Rows are points. A path goes straight from each point to the next, and from the last back to the first. The post is the endless flat space through its rows: a point in 2 columns, a line in 3, a plane in 4, and so on, so that a path can go around it. How many times does the path go around the post? Going back the other way cancels.

Post:
[[-1.78 -0.60]]
Path:
[[-1.70 -1.56]
 [-5.25 -0.60]
 [-2.41  0.99]
 [ 0.80  0.51]
 [-0.42 -1.44]
 [-1.87 -1.58]
 [-0.65 -0.89]
 [-0.66  0.96]
 [-2.25  0.46]
 [-4.53 -1.23]
 [-4.27  0.64]
 [-1.25  1.24]
 [ 0.34 -0.57]
 [-1.25 -2.79]
 [-4.45 -1.76]
 [-2.48  0.28]
 [-1.23  0.72]
 [ 1.13 -1.28]
 [-1.59 -3.06]
 [-3.05 -1.51]
 [-1.44 -1.60]
 [ 1.38 -1.21]
 [ 0.21  0.15]
 [ 0.81 -2.37]]
Times around: 2

Post (8 x 9):
[[ 2.32 -0.29 -0.09 -0.67  0.09  0.24  0.29 -1.99  1.97]
 [-0.30  0.73  1.10 -2.17 -3.29 -1.75 -2.69  3.81  0.97]
 [-1.87 -1.91 -1.54  1.84 -0.88 -0.31  1.86  4.41 -4.26]
 [-0.83 -2.01  1.06  1.97  0.25 -0.49  0.62 -0.83 -1.90]
 [-2.74  2.59  0.95 -2.74 -2.86  1.62  2.00  0.20 -0.92]
 [ 0.00  2.30 -1.13 -0.05 -1.10 -1.15  0.95  1.39  3.13]
 [-0.03  3.79 -0.72  0.45 -1.23  1.04  0.90 -0.69 -0.08]
 [-0.90 -0.40  0.55 -0.18 -2.18 -1.60  1.83 -0.52 -2.67]]
Path, 18 rows:
[[-2.20 -0.89 -2.37  0.58  0.23  1.98  0.00  1.14  0.49]
 [-3.17  1.02  1.87 -1.26 -2.20 -4.91  0.86 -3.29 -0.70]
 [-1.46  1.77  0.28 -2.79 -5.35 -1.45  0.65 -0.01  0.03]
 [-0.38 -1.83 -0.28  3.43 -2.40 -0.35  0.15  3.22 -1.29]
 [ 0.47  3.08  0.07  3.79 -0.71 -0.97  1.13  4.33 -0.61]
 [-0.63  1.16 -0.26 -0.44 -0.16 -2.43  3.72  0.68  0.89]
 [ 2.68 -6.09  1.90  2.16  2.07 -0.63 -3.21  1.56  1.77]
 [-3.85 -1.71  3.21 -2.64 -3.15  1.56  0.37  0.34  0.22]
 [-2.00 -0.53  0.42 -0.52 -3.44 -2.71  0.88 -0.23 -3.38]
 [-1.78  0.56  0.36 -0.61 -0.60 -0.82  0.01 -0.56 -5.51]
 [ 1.25  1.08 -0.68 -1.14  0.30  0.02  0.49  3.87 -0.58]
 [ 0.12  1.06  0.41  0.60 -3.25 -1.60  3.12  4.22 -0.92]
 [-0.26  0.18 -2.12  1.21 -2.26 -1.62  3.16  0.96 -0.69]
 [ 0.38 -2.97 -0.85 -1.52 -1.35 -1.58 -1.87  0.32 -1.48]
 [-3.66  0.60  1.02 -0.57 -0.79 -1.89 -0.76  1.61 -1.47]
 [ 0.16  1.68 -0.75 -0.83 -0.86 -3.36  5.16  0.07  0.29]
 [-0.51  2.16  3.74  0.05 -2.74  1.81  0.51 -0.68 -1.58]
 [ 2.10 -0.96 -2.29  0.65 -2.85 -0.08  1.04  0.62 -1.03]]
Times around: 2

Post:
[[ 1.52 -2.25  2.10 -0.78  1.09  0.59 -2.60 -0.06  0.62  3.28  1.87 -1.53
  -0.05  0.74  0.23 -1.62  0.15 -2.23]
 [-1.35  0.94 -2.66 -1.94 -0.88 -3.09 -0.60  0.99 -0.07 -1.34  3.63 -1.28
  -2.62  0.94  3.72 -2.55 -1.34  2.47]
 [-0.56 -0.31 -0.10 -0.54 -1.51 -0.91 -1.64  0.69 -1.89 -3.63 -1.85 -0.26
  -2.27  2.05 -3.21  0.03 -1.39 -0.79]
 [ 0.73 -0.57 -0.43 -3.80  0.29 -2.92  1.24  1.18 -0.15 -2.09 -0.90 -0.15
  -3.35 -0.14 -1.96  0.20  3.55 -2.50]
 [ 0.06  1.91 -3.14  0.50 -0.81 -3.71 -0.59 -0.83 -3.39 -3.18 -1.48 -0.75
   0.53 -0.16 -1.28 -3.30  2.20  2.28]
 [-1.26  1.74  2.72 -0.56  0.36 -0.79  0.07 -2.52 -0.30 -0.89  4.63 -3.49
   0.37 -2.37  1.93 -0.49 -1.57 -1.86]
 [-0.33  2.42  0.66 -0.62 -0.43  0.13 -1.05 -1.46  2.67  0.61  2.70 -0.44
   0.06  0.91 -1.73  0.06 -1.08 -1.48]
 [ 0.64 -2.46 -1.14 -1.76  0.51 -3.51  0.35  1.71 -1.83 -2.53  1.08  2.33
   1.44  2.69 -4.29 -0.74  2.55 -0.54]
 [-2.46 -0.51 -0.97 -0.87 -0.10 -0.65 -2.89 -0.92  0.66  1.11 -1.56  3.04
   1.37  0.52  0.12  1.11 -0.15  2.32]
 [-4.12  0.84 -0.97  1.66 -1.38 -0.76 -1.32 -4.55 -0.81  0.11 -0.49 -0.46
  -0.33 -1.21 -1.09  1.81  0.51 -2.78]
 [ 1.36 -1.34 -1.56 -0.06 -0.73 -4.57  0.00  0.13  0.23 -0.79 -3.25  1.61
   0.81  1.41  0.75 -1.47  0.28  0.60]
 [-0.73 -1.42  1.55  1.20  0.94  1.30  0.82 -2.29  0.88 -1.05  0.26 -1.90
  -0.78 -1.39  1.54 -1.75  1.14 -1.14]
 [-0.83 -0.33  3.65 -1.18 -0.97 -1.99  0.47 -3.58  2.70  3.45 -1.20  3.01
   0.61  0.64 -2.61  0.11 -0.68 -1.66]
 [-0.68  3.43  2.19 -2.49  1.06 -2.98 -1.12 -2.01  0.43 -4.22  4.73 -0.48
  -2.30  1.14  2.09 -0.56 -0.99  0.18]
 [-2.09 -0.79  2.82 -1.78  0.29 -1.95 -1.95  0.22  1.87 -1.83  0.31 -2.76
  -2.91  2.17 -2.91  2.81  0.08 -1.06]
 [ 0.07 -1.13  0.69 -0.75  0.10 -2.94 -1.77  0.34  0.95 -1.87 -2.13  2.62
   0.69 -0.61 -1.65 -3.61  1.82 -1.32]
 [ 1.71 -4.07 -0.94 -0.38 -0.48 -1.68 -2.02 -0.82  0.25  0.68 -0.02 -0.07
  -2.80 -1.82 -0.59 -0.21  0.85 -1.37]]
Path, 26 rows:
[[-1.48  0.53  1.90 -3.66  0.34 -2.93 -2.58  1.49 -3.79 -4.72  2.82  4.64
   1.00  0.13  0.56 -1.90  1.08 -2.83]
 [ 5.75  3.82 -0.11  0.37 -0.38 -2.98 -3.67  0.28  2.47 -0.43  0.76  2.01
  -1.07 -1.32 -1.31 -1.09 -2.95 -3.41]
 [-0.41 -1.61  0.34 -2.40  2.02 -3.73  2.74 -1.37 -0.70 -1.73 -1.88  4.70
   0.23  0.00 -0.29 -0.16 -0.17 -0.56]
 [-1.93 -0.35 -1.03 -3.73  1.11 -0.76 -1.85  0.76 -0.61 -2.65  1.74  2.47
  -0.03 -1.26  0.00 -0.37  0.32  0.14]
 [-3.82 -0.64  5.30 -0.85 -2.87 -2.77  1.60 -3.41 -0.48 -0.07 -1.87 -1.15
   1.34  3.18 -0.80  0.83 -0.53 -3.74]
 [ 1.11 -2.31  1.07  0.77 -1.55 -1.67 -3.13 -0.74 -3.04 -1.41  1.10  2.58
   1.57  1.20  0.80  1.17 -0.01 -0.40]
 [ 0.44 -0.62  1.92 -1.15  2.49  0.16  0.19  0.72  4.00 -3.43  3.04  3.44
  -1.02  0.48  1.36 -3.06  0.04 -0.09]
 [-1.14  0.90 -3.47 -0.88  0.97 -0.95 -3.48 -0.66  1.68 -3.18 -0.26  1.70
  -1.14 -1.45  2.16 -0.57 -2.05  1.85]
 [-2.89  0.91 -4.31 -1.38 -1.03 -0.33 -2.46 -1.74  0.23  2.04  2.19 -1.69
   0.87 -0.92  0.11  2.43 -0.79  3.87]
 [ 1.95  2.31  0.01  0.75 -1.54 -1.35 -4.05 -3.08  1.34 -0.89 -1.81  0.42
  -0.59  1.25 -0.55  0.88  1.18  1.03]
 [-2.53 -0.12 -0.52  1.65 -0.28 -1.94 -2.92 -0.30 -1.81  1.20  3.08  1.92
   3.90  0.87 -0.94 -0.90  1.13 -0.45]
 [-2.78 -2.45 -0.92 -0.99  0.90 -2.95 -2.57 -0.55 -3.94 -1.08 -1.78  1.79
  -3.12 -1.36 -1.55  0.40 -0.48  1.33]
 [-0.96  1.16 -2.62  0.04  0.59  1.11  0.30 -0.23  1.19 -0.55 -0.66  0.52
  -2.01  0.08 -0.10 -1.17 -0.09  0.91]
 [ 1.90  2.62  0.08 -2.27  0.32 -0.74 -2.77 -2.31  2.92 -1.62  1.45  1.28
  -2.96 -2.24  1.81 -1.80 -3.03 -0.38]
 [-0.14 -2.90  3.34 -1.99 -1.99 -0.59 -2.78 -2.41 -0.36  0.55  0.05  2.50
   0.01  1.75  1.49  1.15 -2.53  2.07]
 [-1.41 -2.53  1.15 -3.40 -1.08 -5.41  2.49  0.91 -1.50 -3.18 -0.83 -0.83
  -2.86 -1.47 -1.15  2.17  3.11  1.17]
 [ 2.09  1.43  2.37 -0.74  0.56 -5.26 -2.48 -0.56 -0.93 -5.03 -0.46  2.21
  -1.45 -1.44 -1.37 -2.47  0.42 -3.78]
 [ 0.35 -0.91  3.73  0.67  1.50 -0.85  0.00 -1.46  1.64 -1.69 -2.47 -1.23
  -1.34  0.03  1.35 -3.76  0.09 -0.47]
 [-3.80 -2.73 -0.23 -0.85  2.22 -1.50 -3.38 -2.45 -0.21  0.47 -0.92  4.03
   1.78  0.79  0.96  2.57 -0.17  0.22]
 [ 0.31 -0.54  2.94 -2.04 -0.12 -1.42 -3.00 -4.25  3.25  0.20  4.57 -0.44
  -2.82  0.68  0.78 -1.24 -1.32  0.24]
 [ 0.84 -3.10  2.36 -1.29 -1.90 -3.37  1.43 -1.08 -1.92  0.20 -0.17  1.64
   1.95  0.90 -0.39  1.96 -1.58 -2.88]
 [-1.31 -0.63  1.88 -2.77  0.26 -1.77  0.74  0.18 -2.91 -3.35  2.95 -1.30
  -2.94  1.37 -4.47  1.84  1.73  0.13]
 [-0.23 -0.71 -1.89  0.41  0.61  1.58 -1.89 -1.56  0.43 -1.00 -3.11  4.62
  -2.93 -0.34 -3.09 -1.82  2.12 -0.49]
 [-0.38 -6.66  1.51 -1.12  1.47  1.75 -0.69  0.42  1.65  2.28 -2.18  0.59
   0.18  2.01 -1.25  2.77  0.01 -4.84]
 [-1.17 -1.24  0.29 -1.98 -2.53  0.11 -1.84 -2.13 -0.31  1.08 -2.70  1.56
  -2.18  0.90 -3.77  0.39  1.77 -1.43]
 [-2.27 -0.63  1.32 -0.73 -0.17  0.66 -2.85  0.60  0.33 -0.85 -2.98 -0.41
   0.48  0.60 -2.93  0.41  2.09  0.39]]
Times around: 5

Post, 17 rows:
[[ 0.63 -2.61 -0.77 -0.36  0.71 -2.99 -0.08 -0.40  0.26 -0.08  1.64  4.46
  -1.33 -1.59 -0.69 -2.03  2.93  2.15]
 [-1.98  0.99 -0.29  1.41  0.77  1.95  1.59 -2.11 -1.00 -1.91  0.51 -1.19
  -1.41  0.69  1.93  0.90 -1.20  1.23]
 [ 0.56  6.30 -1.58 -2.94 -1.00 -1.66  2.38  1.23 -0.14  4.14 -1.53  2.70
   5.91 -0.15  0.47  5.06  1.83 -2.45]
 [ 1.77 -1.85 -0.28 -1.90  0.12 -2.81  2.28 -1.05  1.31 -0.95  1.61  0.90
  -1.48 -0.41 -2.00 -1.93  1.97 -1.17]
 [-1.24  0.12  1.89 -0.34  2.22 -1.30 -1.34 -1.59  0.17  0.26  0.83 -1.98
   0.41 -2.50 -0.11  0.72  1.40 -0.91]
 [ 2.10 -0.39  0.09  1.45  0.45 -0.44 -0.66  1.27 -0.09 -1.38 -2.38 -2.00
  -0.05 -0.84 -1.01 -0.21 -0.60  0.59]
 [ 0.68 -1.39  1.36 -0.31  1.04 -0.07 -0.67 -0.56 -0.44 -1.82  1.01  0.60
  -1.46  0.01 -2.87  2.11  2.97  1.70]
 [-0.06 -0.73  2.43  0.42 -2.65 -1.37 -0.76 -0.01  0.76 -0.22 -0.99 -0.30
  -0.18 -1.04  0.34  0.44  0.00 -1.43]
 [ 0.74 -0.23  1.86 -0.46 -0.29 -4.17 -1.09  0.58  1.37  0.12  2.36  0.35
  -1.63 -0.67  0.58 -1.95  3.26  1.16]
 [ 1.69 -0.49  0.02 -4.18  1.69  3.08  0.44 -5.03  0.50  0.73 -2.99  0.25
  -0.48 -1.45 -0.67  0.01  2.86 -0.61]
 [ 1.38 -0.69  0.96  1.02  1.01 -1.16 -1.62 -0.73  2.32 -2.27 -1.38  0.30
   0.12 -0.58  0.47  0.87  1.12 -0.75]
 [ 1.11 -3.03  1.08  1.20  2.35 -0.37 -0.40  0.39 -0.03  0.48 -1.56 -0.12
  -0.02 -0.55  2.28 -0.06  3.00 -2.58]
 [-1.23 -0.91 -1.15 -2.76 -0.78 -1.21  1.08  0.35 -0.67 -2.33  3.14  0.67
   3.30  2.15 -1.06 -0.02  1.03 -0.37]
 [ 0.77  0.70  3.62  0.36  1.55 -0.04 -1.01  0.01  0.28  0.47 -0.80  1.88
  -0.78  0.81 -1.89 -0.72 -0.07  0.68]
 [ 1.81 -2.50  2.94  0.89  1.60 -1.09  1.26  0.48  0.82 -1.99  0.20  1.83
  -0.50 -1.06 -1.09  1.04  1.94  3.93]
 [ 1.19 -2.96 -4.51 -2.06 -1.01  0.72  1.25 -3.57 -0.43  0.30  0.09  0.75
   0.06  2.80  1.02  2.20 -1.75  1.61]
 [-0.99  1.67 -2.05 -2.19 -0.36 -2.16  2.13  1.61 -2.83  0.22 -1.77  1.69
  -0.67  0.77  2.99  3.00 -2.01  0.39]]
Path:
[[ 1.49 -2.29  1.88 -1.80  4.04 -0.72  0.86 -0.30 -1.78 -1.57 -1.96  4.30
  -2.91 -1.51 -2.03  0.48  2.05  0.77]
 [ 1.82 -0.43 -1.10  0.76  0.43  0.27  0.87  0.29 -1.60 -0.82 -3.36  0.17
  -0.62  3.48  0.87 -3.29 -1.52 -0.18]
 [ 1.85 -3.47  1.57  0.15  0.46 -0.95  0.20 -0.07 -0.84 -1.69 -2.05  3.03
  -0.35 -0.31 -0.68 -1.06  0.35  2.96]
 [ 1.15  1.46 -0.02  3.64  2.81  0.36  0.97  1.49  0.04 -1.45 -2.04 -0.07
   4.58  0.53 -2.29 -2.28 -1.32  0.83]
 [ 0.43 -0.54 -3.54 -3.56 -0.17  0.94  3.09  1.84 -0.49 -1.60 -2.65 -0.37
   1.61 -1.62 -3.03  1.43 -0.44  0.43]
 [ 5.05 -0.57 -2.39  0.55  0.92 -2.04  2.12  3.94  1.19 -2.63  0.76  2.99
  -2.21  0.57 -0.09  0.22  0.55  3.06]
 [ 1.70 -2.80  2.25 -2.86  0.90 -0.84 -0.18 -1.57 -1.01 -1.51 -1.25 -0.49
   0.61 -1.55 -1.39 -2.45 -2.72 -1.16]
 [ 0.90  0.33 -0.05 -3.83  0.28  0.70 -0.31 -2.58 -1.48 -4.37  1.07  0.58
   3.02 -1.70 -5.59  2.50  2.81  0.67]
 [ 0.19  1.37  4.82  3.49 -0.47 -1.85 -1.60 -0.68  4.18 -0.61  2.08 -0.26
  -0.98 -1.51  0.91 -1.67  1.25 -0.22]
 [-0.19 -0.73  1.30 -3.53  1.17 -2.48  1.12  0.73 -0.39 -0.99  1.97  3.61
  -1.60 -1.21 -1.49  2.65  6.95  2.73]
 [-1.17 -0.69  1.53  3.66  2.97 -1.55 -0.77 -0.46  0.14 -2.06 -2.81  1.03
  -4.38  3.19  1.47 -1.43 -4.11  0.68]
 [ 1.03  0.35  3.35  1.66  3.10 -1.04  1.86 -0.70  1.87 -0.36 -1.20 -0.44
   0.82 -0.42  0.39 -0.09  2.28 -4.24]
 [-1.10 -2.72 -3.17  0.12  1.15  2.89  2.03 -1.81 -3.21  1.25  0.43  0.38
   2.74  0.55 -2.19  3.28 -0.28  2.06]
 [ 0.74  0.65  6.42 -1.69 -0.20 -0.07  1.34 -1.35  4.01  1.71  0.92  2.76
   1.88 -3.34 -1.79 -0.22  4.88  0.40]
 [ 4.54  1.47  3.13 -1.16 -0.65 -1.52 -0.14  3.35  0.74 -1.06 -0.25 -1.51
   1.85 -0.61 -2.72  1.65  1.83  1.08]
 [ 1.50  3.19 -2.51  4.25  1.26  0.32  1.36 -1.99 -1.33  2.54 -1.42  2.90
  -1.13 -0.40  1.88  4.64  0.76  1.25]
 [-2.41  1.98  0.98  0.89 -2.62 -0.92 -0.11 -1.46 -1.69  0.67  2.46  1.25
  -1.36 -0.72 -2.70 -2.66  1.98  2.65]
 [ 0.16 -1.44  1.14  0.82 -0.17 -2.51  0.34  3.59  2.31 -1.95  0.47  0.71
   0.63 -1.46 -1.30  0.74  4.62 -0.84]
 [-1.93  0.62  1.99 -1.42  2.06  2.48  0.66 -0.97 -0.26 -0.40  2.30  3.69
   0.67 -0.74 -1.20  4.29  1.09 -2.51]
 [ 2.22 -7.00  2.18 -5.96  0.80 -1.60 -4.46 -2.85  0.40  0.48  2.51 -0.33
   0.31  0.45 -2.20 -2.05  4.80 -0.85]
 [ 2.96 -1.30  3.79 -1.57  1.25 -1.30  0.88 -2.49  0.12 -1.32 -2.36  1.65
   0.36 -1.69 -1.82  0.70  2.61  3.68]
 [-0.66 -1.06 -0.23 -0.67 -4.34 -3.21 -0.93 -1.03  3.87 -3.63 -0.34  1.32
   0.14  1.52  0.96  2.81  3.17 -0.72]
 [-2.26  0.58 -2.04 -1.95  0.98  0.61 -0.24  0.15 -0.95  0.85 -0.18 -0.77
  -3.05  1.08  1.83  0.23  0.29 -0.02]
 [-0.01 -4.24 -0.12 -3.36  1.15 -0.25 -2.68 -4.17 -0.93 -0.22  1.62  1.58
  -3.26 -0.04  0.84  1.26 -0.29 -0.86]]
Times around: 3
